Every row gives one point. Any point is a mix of the corners, with weights that add up to 1. It lies inside the corners' shape when no weight is negative. Is each point inside? If not, which corners have a negative weight?

Corners:
(1): | -57 |  58 |   7 |
(2): |  2 | 34 | 54 |
(3): |  30 | -53 |  32 |
(4): |  22 | -15 | -56 |
Points:
|  21 | -36 |  28 | => inside
|  22 | -39 |  27 | => inside
|  18 | -24 |  28 | => inside
|  5 | 22 | 29 | => inside

Corners:
(1): |  41 |  43 | -13 |  -7 | -46 |  -1 |  18 |  49 | -23 | -13 |   6 |
(2): |  15 |   9 |   9 |  34 |   9 |  65 |  22 |   3 | -70 |  22 | -15 |
(3): |  40 |  -6 |  32 |  44 |  55 |  64 |  -2 | -36 |  -5 | -90 | -32 |
(4): |  23 | -52 | -13 |  25 |  40 |  75 | -17 | -28 |  42 | -66 |   2 |
(5): |  13 | -64 |   5 |  65 |  81 |  35 | -34 | -49 |  14 | -39 | -56 |
(6): | -20 | -50 |   7 |  37 |  52 |  90 |  -8 |  -3 |  10 | -59 | -65 |
(7): |  24 |  18 |  41 |  -9 |   2 |  -9 |  18 |  62 | -14 |   4 |  64 |
(8): |  -4 |   7 |  54 | -56 | -30 | -23 |  39 |   7 | -13 |   9 |  60 |
(9): |  25 |   1 |  23 |  40 |  42 |  74 |  -8 | -18 |  56 | -33 | -35 |
(10): |   43 |   12 |   48 | -103 |  -17 |   -2 |    6 |   53 |   -6 |   21 |   45 |
(11): |  74 | -16 |  62 |  14 | -50 |  42 |  23 |  38 | -20 |   8 |   3 |
(12): |  35 | -18 |  16 | -44 |  17 | -18 |  70 |  18 |  -3 |  -3 |  32 |
Points:
|  20 |  -8 |  22 |   0 |  31 |  41 |   9 |  -9 |   0 | -17 |   7 | => outside (1, 6, 11)
|  34 | -11 |  17 |  25 |  28 |  52 |   7 |  -3 |  -4 | -22 | -38 | => outside (4, 7, 8)
|  27 |  -7 |  42 |  -4 |  12 |  27 |  23 |  17 | -18 |   3 |   8 | => outside (1, 4)
|  26 | -22 |   9 |  11 |  22 |  50 |   2 |  -9 |   4 | -29 |  -8 | => outside (7)
|  17 |   7 |  24 | -21 |  21 |  26 |  16 |   7 |  26 | -42 |  20 | => outside (2, 5, 11)
|  42 |  -5 |  35 |   6 |   0 |  30 |  14 |  10 |  -2 | -17 |  11 | => outside (6)
